Each row is a point. Each copy is the shape, with its points in the same order, stretched, turned, moved and blurred by noise. Is it also mirrored, or only turned?
In the rows, zero is written as 128.

Shape:
[[132,129,136],
[201,190,136],
[139,110,137],
[161,101,177],
[130,186,173],
[96,87,94]]
Copy 1:
[[149,113,130],
[49,108,201],
[169,124,132],
[157,148,134],
[63,113,141],
[229,98,97]]
Copy 1 is: mirrored
Copy 2:
[[122,129,122],
[146,160,12],
[110,117,123],
[76,90,103],
[83,185,92],
[161,113,182]]
Copy 2 is: mirrored
Copy 3:
[[135,142,153],
[187,48,93],
[126,136,163],
[150,99,201],
[195,124,146],
[74,205,152]]
Copy 3 is: only turned

Shape:
[[129,172,81,225],
[144,114,98,106],
[107,91,87,151],
[116,86,104,123],
[99,91,98,134],
[88,180,112,108],
[113,83,89,158],
[106,194,248,143]]
Copy 1:
[[106,60,93,72],
[179,136,132,114],
[141,134,84,80],
[153,157,109,94],
[130,154,85,63],
[108,143,164,63],
[143,134,78,87],
[32,126,187,171]]
Copy 1 is: mirrored
Copy 2:
[[114,98,34,172],
[181,97,160,98],
[127,77,140,96],
[138,85,171,92],
[131,89,155,85],
[158,160,99,83],
[121,70,147,108],
[36,237,133,198]]
Copy 2 is: only turned
Copy 3:
[[49,171,160,156],
[143,104,143,136],
[128,139,195,112],
[141,125,174,120],
[131,132,184,116],
[147,170,106,165],
[124,115,196,111],
[108,164,22,105]]
Copy 3 is: mirrored

Shape:
[[146,119,144,218,139,78],
[114,150,172,91,141,94],
[152,130,69,149,96,155],
[130,103,138,171,72,140],
[141,96,136,69,146,109],
[138,178,96,168,129,160],
[128,153,71,116,103,159],
[95,156,111,177,152,161],
[76,127,73,73,123,119],
[128,171,97,164,118,171]]
Copy 1:
[[99,175,133,192,196,164],
[138,128,101,180,103,122],
[131,151,106,65,159,129],
[113,141,132,123,152,204],
[115,162,114,126,61,113],
[165,132,113,101,206,109],
[139,121,104,59,144,119],
[131,107,155,105,193,123],
[88,87,116,66,92,114],
[160,118,118,88,194,124]]
Copy 1 is: mirrored
Copy 2:
[[124,73,132,97,34,135],
[160,111,122,179,89,68],
[118,193,118,108,147,209],
[114,152,91,75,144,124],
[93,154,143,179,120,107],
[170,140,134,123,119,195],
[152,206,133,139,158,191],
[176,154,186,115,104,161],
[158,249,164,182,127,136],
[169,159,137,112,139,189]]
Copy 2 is: only turned
Copy 3:
[[135,126,198,221,170,98],
[126,137,148,107,93,133],
[146,90,94,161,142,181],
[162,65,171,167,170,158],
[91,92,116,91,80,108],
[157,158,98,167,167,188],
[156,116,74,137,115,193],
[176,178,104,173,178,144],
[171,108,73,124,41,135],
[169,147,96,162,173,197]]
Copy 3 is: mirrored
Copy 4:
[[115,204,181,123,130,74],
[157,117,103,118,106,63],
[167,166,154,126,151,162],
[113,173,115,131,149,131],
[138,80,120,103,133,109],
[194,173,154,148,118,130],
[195,150,127,126,140,147],
[192,165,145,167,142,94],
[195,106,114,101,170,106],
[194,174,141,158,121,129]]
Copy 4 is: mirrored

Shape:
[[115,152,108,115,120,113],
[202,145,95,155,182,145],
[135,154,136,122,140,127],
[111,129,120,164,122,133],
[102,50,113,116,111,116],
[119,140,136,105,118,138],
[97,150,103,114,110,142],
[104,146,125,127,156,121],
[143,153,140,112,116,120],
[146,121,105,112,122,109]]
Copy 1:
[[165,110,151,134,127,138],
[56,118,175,187,105,127],
[151,133,133,134,117,102],
[127,143,144,107,133,162],
[116,122,62,98,122,218],
[172,135,110,136,96,123],
[178,130,144,145,118,149],
[157,143,130,127,146,127],
[164,123,139,127,100,98],
[122,101,138,133,108,151]]
Copy 1 is: mirrored
Copy 2:
[[131,142,143,120,105,121],
[129,126,61,163,132,7],
[156,126,125,118,131,95],
[129,142,113,89,132,135],
[65,94,135,141,116,212],
[142,126,150,119,134,130],
[130,169,152,114,125,152],
[166,130,110,132,117,119],
[144,119,150,114,128,103],
[93,111,128,145,99,116]]
Copy 2 is: only turned

Shape:
[[128,126,70,173,111,185,119,42],
[147,98,108,94,137,27,105,164],
[109,147,149,128,86,101,194,165],
[133,119,145,113,73,151,90,157],
[109,135,139,113,139,160,109,119],
[110,73,152,153,134,68,157,163],
[99,142,146,95,140,178,78,64],
[68,105,90,94,126,148,84,134],
[120,130,150,94,129,186,137,166],
[122,105,134,64,120,183,111,91],
[144,136,120,82,94,183,109,159],
[141,147,97,110,121,184,83,127]]
Copy 1:
[[168,144,87,219,135,175,159,54],
[122,190,110,7,166,93,141,97],
[163,50,152,145,115,102,97,159],
[133,151,183,170,187,116,152,126],
[104,142,150,146,119,143,161,99],
[182,127,164,28,93,135,129,100],
[81,157,139,195,112,127,199,55],
[123,184,128,104,137,133,222,136],
[96,87,186,140,160,147,149,143],
[100,124,155,169,177,126,210,72],
[104,122,158,175,211,135,157,148],
[96,161,134,177,182,157,150,123]]
Copy 1 is: only turned
Copy 2:
[[202,111,70,71,72,111,153,198],
[106,95,134,221,192,175,133,167],
[134,115,94,80,149,158,92,90],
[154,129,132,102,210,101,105,146],
[158,163,127,117,145,111,139,113],
[101,138,86,163,124,165,74,131],
[172,169,147,86,150,113,172,135],
[217,158,97,169,131,142,124,151],
[164,166,138,94,161,87,95,68],
[188,129,173,69,145,114,124,135],
[181,119,145,98,191,87,116,111],
[183,130,126,127,163,80,147,133]]
Copy 2 is: mirrored
Copy 3:
[[186,47,60,101,146,153,138,220],
[81,129,158,110,153,125,98,25],
[168,187,185,138,103,136,121,94],
[140,132,128,219,154,202,115,125],
[113,138,85,160,121,150,144,153],
[92,163,188,111,179,104,145,109],
[89,89,46,168,82,172,162,188],
[68,107,101,152,152,150,70,158],
[131,186,108,215,129,132,128,130],
[88,96,88,220,93,134,126,159],
[154,147,100,236,132,167,94,114],
[158,118,59,181,146,174,107,139]]
Copy 3 is: mirrored

Shape:
[[137,170,185,84,113,173,158,133,143],
[167,144,114,136,158,161,77,135,125],
[114,157,95,151,170,81,72,85,124],
[104,127,52,116,177,97,88,98,84],
[75,122,50,128,207,84,66,121,126],
[69,97,112,111,97,165,146,139,165],
[102,69,133,145,118,92,119,139,113],
[172,126,133,66,153,169,173,108,184],
[173,184,141,129,155,154,180,165,145],
[114,109,137,93,120,118,116,150,188],
[90,111,87,181,182,106,86,86,130],
[146,140,105,112,83,137,150,131,166]]
Copy 1:
[[91,152,122,225,95,105,124,93,142],
[137,130,89,84,152,153,145,115,181],
[199,131,114,42,160,135,113,130,119],
[145,93,121,58,131,141,115,156,121],
[152,124,131,7,118,144,142,164,108],
[56,131,147,138,101,91,194,101,94],
[155,108,175,138,159,118,173,136,109],
[83,139,66,206,71,134,175,134,92],
[106,166,109,179,122,184,105,101,155],
[130,140,120,147,70,130,217,141,88],
[167,141,138,29,191,123,137,126,100],
[122,120,97,148,88,157,182,91,114]]
Copy 1 is: mirrored
Copy 2:
[[124,138,87,112,96,155,174,131,118],
[133,175,127,123,155,115,154,97,170],
[150,151,181,133,119,125,100,121,162],
[171,151,171,109,114,104,86,68,145],
[169,180,200,105,161,150,83,62,168],
[151,145,117,124,183,177,142,93,91],
[157,98,109,110,188,127,90,138,152],
[90,132,143,106,115,161,207,76,112],
[71,153,91,141,110,167,169,84,148],
[121,158,150,79,174,164,141,118,125],
[167,132,167,164,171,150,111,99,174],
[92,160,132,122,132,131,144,103,88]]
Copy 2 is: mirrored

Shape:
[[129,122,142,157,159,101,97,130,97,101,89],
[160,148,142,97,99,132,124,154,100,73,68],
[70,91,65,153,178,113,140,120,146,146,167],
[113,105,216,84,126,142,101,119,115,88,128],
[116,193,166,70,114,120,105,113,84,125,69],
[110,187,175,145,180,102,110,101,123,89,89],
[161,165,175,89,96,137,182,144,131,121,137],
[123,119,153,98,77,130,158,79,144,113,91],
[140,157,146,128,164,146,61,93,114,101,95],
[129,162,173,151,133,144,72,140,68,148,79],
[79,103,55,164,157,152,173,84,100,105,188],
[86,150,137,126,91,102,122,132,138,94,84],
[130,194,172,177,120,160,75,110,121,117,134],
[144,170,161,159,132,80,66,93,76,111,155],
[114,112,32,148,176,105,101,113,145,131,170],
[148,75,44,162,155,113,179,94,133,163,154]]
Copy 1:
[[88,159,194,194,109,126,149,174,136,138,149],
[124,96,184,175,140,110,168,175,75,120,119],
[89,201,114,149,35,155,71,121,123,94,120],
[96,109,179,177,151,88,64,142,79,183,114],
[61,69,196,172,190,153,111,221,76,118,108],
[77,135,157,248,158,147,132,215,143,175,114],
[152,102,117,102,190,104,134,140,75,139,74],
[120,118,161,180,163,177,96,122,60,88,101],
[93,89,181,225,96,144,121,184,144,171,147],
[47,117,239,147,145,134,148,190,141,161,141],
[160,232,111,151,27,205,77,123,92,123,113],
[52,135,173,182,146,147,138,164,72,101,131],
[84,114,167,164,132,152,145,156,152,211,155],
[111,130,177,162,158,134,141,193,163,165,219],
[117,158,103,162,7,146,110,133,150,89,167],
[177,197,112,126,51,184,111,93,136,54,116]]
Copy 1 is: only turned
Copy 2:
[[130,85,144,135,91,76,148,129,94,149,81],
[111,130,84,160,187,69,156,97,88,124,117],
[121,133,157,93,26,173,83,129,132,156,63],
[112,58,161,167,192,198,145,131,97,168,121],
[72,120,157,164,145,82,152,111,50,78,144],
[104,107,240,157,60,73,170,93,99,167,105],
[150,206,140,158,193,142,130,105,110,110,146],
[114,132,130,128,186,144,148,106,129,96,64],
[65,63,168,159,100,98,174,127,139,142,136],
[98,106,121,161,119,54,166,178,57,137,116],
[103,130,172,110,108,126,14,101,173,181,44],
[97,143,142,108,118,96,167,98,54,139,75],
[75,141,184,132,117,76,175,150,112,178,147],
[116,73,219,98,114,85,117,134,103,116,162],
[96,113,143,82,19,143,94,116,164,128,111],
[167,157,108,98,79,133,65,140,202,88,51]]
Copy 2 is: mirrored
Copy 3:
[[112,124,154,102,124,99,183,145,52,97,125],
[108,102,147,166,88,109,147,152,56,122,116],
[141,126,167,50,127,124,166,152,163,143,94],
[114,152,179,173,124,72,113,149,135,72,131],
[132,153,157,188,121,98,123,166,78,146,191],
[88,155,134,141,128,112,199,182,80,98,138],
[116,135,128,234,106,126,124,117,140,171,129],
[123,123,144,188,142,159,71,149,118,139,129],
[128,138,105,114,123,81,164,160,79,107,118],
[112,170,127,127,134,66,154,123,47,149,155],
[130,106,185,92,174,87,171,181,188,137,71],
[87,112,155,116,109,134,127,157,87,125,140],
[84,145,71,125,136,68,157,131,103,135,127],
[118,119,138,141,163,59,174,123,96,101,198],
[166,93,130,45,109,103,177,141,145,143,95],
[169,103,137,103,154,155,143,115,140,176,84]]
Copy 3 is: only turned
Copy 4:
[[88,114,91,161,78,138,155,129,144,136,168],
[97,110,111,112,94,137,78,145,181,103,150],
[113,144,89,141,174,159,184,108,46,114,134],
[162,111,72,192,96,108,100,133,151,84,144],
[143,105,118,111,56,146,151,136,185,94,83],
[97,102,118,201,53,154,179,178,159,93,131],
[147,178,129,115,135,132,102,182,164,113,106],
[125,129,129,136,129,111,94,165,106,106,61],
[132,46,149,168,71,142,148,153,138,115,166],
[135,125,129,148,56,116,159,100,181,151,146],
[103,151,124,131,158,211,106,119,19,131,139],
[90,127,108,171,131,129,123,128,141,93,79],
[142,94,188,212,105,145,131,145,144,146,131],
[141,80,111,186,72,174,150,143,157,207,124],
[101,97,119,129,179,188,182,121,59,140,154],
[103,164,116,75,170,160,151,151,34,180,126]]
Copy 4 is: mirrored
